Each row of a before or after table is a point. One or more steps were done to the points. Then noise was added and the rows were shuffled. The steps act on columns, c1 being the first. Write out the steps. A step turns or swaps two columns, mirrors them in a line or flattens them onto one, adds a multiple of one to another, or multiplies or shifts one. Angles are multiples of 10 degrees, from the lower column toward the higher: turns from -170 to 170, lines from 10 to 170 but not 90. Use the fewest steps. Two steps may share a column if one is a turn and the other turns, adds or multiplies; they go together, in the order done. Otherwise the lowest column goes first.

Before, 10 rows:
[[-32  73]
 [ 17  28]
 [ 14  24]
 [ -5 -50]
 [ 40  25]
 [  7 -36]
 [-17 -47]
 [ 47  43]
 [-12  23]
 [-11  20]]
After (10 x 2):
[[-39 -32]
 [ 62  14]
 [ 46   1]
 [ 24  14]
 [ 10  80]
 [ 29  16]
 [-13 -35]
 [  0  24]
 [  0  27]
 [-30 -41]]
Steps: turn c1 and c2 by -30 degrees

Before, 12 rows:
[[ 52 -27  46 -45]
 [ 12  62  79 -49]
 [-10  31  48 -32]
 [ 46 -36 -14 -31]
 [-14  55  36  19]
 [ 32   8   2  13]
 [ 15   8  11  44]
 [ 53   1   3 -19]
 [ 16   3  27  16]
 [ 22 -15   8 -14]
 [ 58 -16  -6 -39]
 [ -6   8  40  56]]
After:
[[-54 -24 -13 -29]
 [ 53 -16  39  16]
 [-26 -16   8 -15]
 [ -9 -16  32  15]
 [-24 -45  -3 -15]
 [ 31  -5  48 -28]
 [-49 -31  46 -48]
 [-41 -42  -3 -41]
 [ 12   2  40  60]
 [  3 -19  13  47]
 [ 50 -40  82 -45]
 [-10 -34   0  15]]
Steps: turn c1 and c2 by -120 degrees

Before:
[[ 11  11 -19  79  18  -7 -29  36]
 [-44  27  67 -23   2  35  28  37]
 [-23 -41 -43  -4  52 -43   6  -6]
 [ 27 -24 -19  60  51  21 -32  54]
 [-62 -18 -10  -1 -39  50 -29  12]
 [-35  32  -4 -21 -32  30  39  39]
 [ 25  32   2  -6   2  32  24  24]
 [ 31 -19   4  25 -34   2  10  18]
 [ 25 -10 -45   7  68 -65 -43 -25]
 [ 23  -4 -19  81  40   1   0  -3]
 [-29 -27 -36 -32  42  -4  -7 -43]]
After, 11 rows:
[[ 62  38 -14 -45  40   1  -3   0]
 [-17  72   8 -15   4 -37  16  21]
 [ 53  20 -16 -34  53  19  22  54]
 [  0  71   2  43 -31 -52   0  42]
 [  9  28   9 -44 -37 -15  -2  23]
 [ 34  22  -7  67 -37  -3  38  12]
 [  8  32 -39  15  65  62 -27 -29]
 [-28  63  69 -12   1 -38   6  39]
 [ 32  -1 -44  63  59  14 -28  -6]
 [  2  14 -35  74  41   3   2 -49]
 [ 70  49 -12 -30  18  32   7  34]]
Steps: add 1 times c3 to c1; turn c1 and c4 by -120 degrees; shift c2 by 40; turn c6 and c7 by 120 degrees; multiply c7 by 0.7

Before, 10 rows:
[[-46 -51  29 -36 -28  17  52  30  28]
 [-60 -42  42  13 -31  52 -22  61  10]
 [-30  16  17  25   9   7  28  13 -42]
 [ 28  -7  10 -35  26  50  21  42  18]
 [ 16  50  23 -30 -23 -37   8  18  36]
 [ -9 -35  -6 -15  -1 -28  15  36 -11]
 [-63 -19  37   0  26  26 -12   5   5]
 [-64  31 -62  48  32 -39  65 -25  17]
 [ 31  12  19  59  70  24  45 -30  53]
 [ 30  23  18  37  18  52 -19 -48  11]]
After (10 x 9):
[[  7 -54  30  51 -18  11  32   9  55]
 [ -7  36 -68  67  11 -22 -47 -47  63]
 [-53  18  18  29   3   4 -23  -5  16]
 [-13 -32  -8  18 -11 -29  14  17   1]
 [-13 -50  47 -24 -13  44 -10  43  59]
 [-13  -9  39 -13   1  21  -1 -17  59]
 [ 25  24  27 -16   7  47 -38 -68 -26]
 [ 61  34  24  47  12  17 -57 -54 -15]
 [ 23   3  14  24   0  46  37  24 -16]
 [ 37  36  20   7  13 -38  28  -1   2]]
Steps: turn c1 and c9 by -70 degrees; flatten c2 and c5 onto the line at 20 degrees; turn c3 and c6 by -10 degrees; turn c4 and c7 by -90 degrees; shift c8 by -20

Before, 11 rows:
[[ -5  85  -6 -33  21  92  17 -54 -50  40  34 -26]
 [-53  -2 -41  42  40  12 -47 -35  71 -11 -25  -2]
 [ -7 -33 -35  16  13  30  -1   9  26 -43 -67  15]
 [ 55 -19 -10 -75 -15 -19  37  14 -21  44 -25 -29]
 [-22 -29   7   5  41 -15  -4 -23  16 -49 -18   0]
 [-10 -25  31 -46 -18   8  33 -27  30  49 -34  20]
 [-29  10   2  22 -21  14  -8   2   5 -26   2 -28]
 [-11  -3 -23 -17  -1 -17  56   1 -10  33 -14  29]
 [ 14 104  -8 -30  17  75   8 -34  23  23  46  24]
 [ 37  46 -39 -13   0  82  49 -57   3  10  47 -21]
 [ 17 -13  16 -39 -38 -32  -9 -47 -27  47 -25  36]]
After, 11 rows:
[[  4 -42  16 -48 -14  30   1 -37 -18  47 -21 -38]
 [  7 -31 -24 -16  45  -1  27 -27  -3  35 -15   7]
 [-43  73 -12 -12  24 -26 -14 -26  15  20  47 -34]
 [  7 -22   5   3 -28 -30  16  30   4 -30   2   0]
 [-31 -52  -9 -74  46  54   4  30 -19  40 -24  13]
 [-29 -56  30 -48  30 -13  14 -28  24  53 -34 -24]
 [-55  20 -34 -11  46 -10  28  17   2   9  50 -60]
 [ 10 -62   4  23  15 -14 -28   0  14 -45 -10 -22]
 [-49  60  -7 -20  38 -47 -13  15 -34  41  33 -60]
 [-67 -66 -28  20   0 -21   2 -12  19 -49 -67   9]
 [ -1 -26 -45  56 -26 -53 -39  -3  52  -6 -26 -36]]
Steps: turn c1 and c6 by 120 degrees; add 0.7 times c11 to c1; shift c2 by -30; turn c4 and c5 by -30 degrees; turn c5 and c7 by -50 degrees; turn c8 and c12 by 80 degrees; multiply c9 by 0.7

Before (10 x 14):
[[-21 -25   2  -3  21  64  26 -17 -36   7  36  16  30 -56]
 [ 23 -20   2 -11  -8  52  32  -2 -95  -8  -8   0 -14 -81]
 [ 49 -30  18  -1  41  19 -17   6 -15   2  17  -6 -30  77]
 [ -6  36  -9  18   9   3 -38   0 -53  54 -13  10 -30   9]
 [ 78  -2  23 -26  -6 -13 -26   2 -20  41 -12 -42  20 -13]
 [ 19 -17  16  20  -9  49 -21  87  15   1 -25   5 -31   4]
 [ 24 -12  -6  24  10  34  10  18 -25  12  -6 -38  -5 -17]
 [  4 -43 -42 -24 -74   9 -11 -48  55  83 -24 -19   6 -30]
 [119   7   4   9  11  -7 -16  21 -31 -39 -11  -4  -4 -49]
 [ 20  17  32 -16  -1 -14 -43 -39 -15 -14   8 -44 -33 -28]]
After, 10 rows:
[[-31 -23   2  -6  21  62  17 -18 -36   7  12  12 -33  59]
 [ 26 -21   3 -33 -11  53  55  -2 -90  -9   6  -2 -53  43]
 [ 23 -14  -6  69  10  32  11  19 -25  12   9 -40 -14   7]
 [ 73  -4  24 -79  -5 -12   9   1 -19  42  32 -43  25  21]
 [106   8   4  28  12  -8  41  21 -33 -39  53  -5   3  31]
 [ 37 -32  19  -4  42  20 -31   7 -14   2  37  -8  30 -76]
 [ 23 -16  16  58  -6  49  23  85  14   0  -8   7  14 -25]
 [ 14  17  30 -49   0 -16  54 -38 -14 -14  17 -45  26  -8]
 [ 13 -44 -41 -72 -75   8  23 -45  54  86 -10 -18   3  22]
 [ -3  36  -7  56  12   1  24  -2 -54  53 -11   9  28 -27]]
Steps: multiply c11 by 0.7; turn c1 and c11 by 30 degrees; multiply c4 by 3; turn c13 and c14 by 130 degrees; turn c7 and c13 by -110 degrees
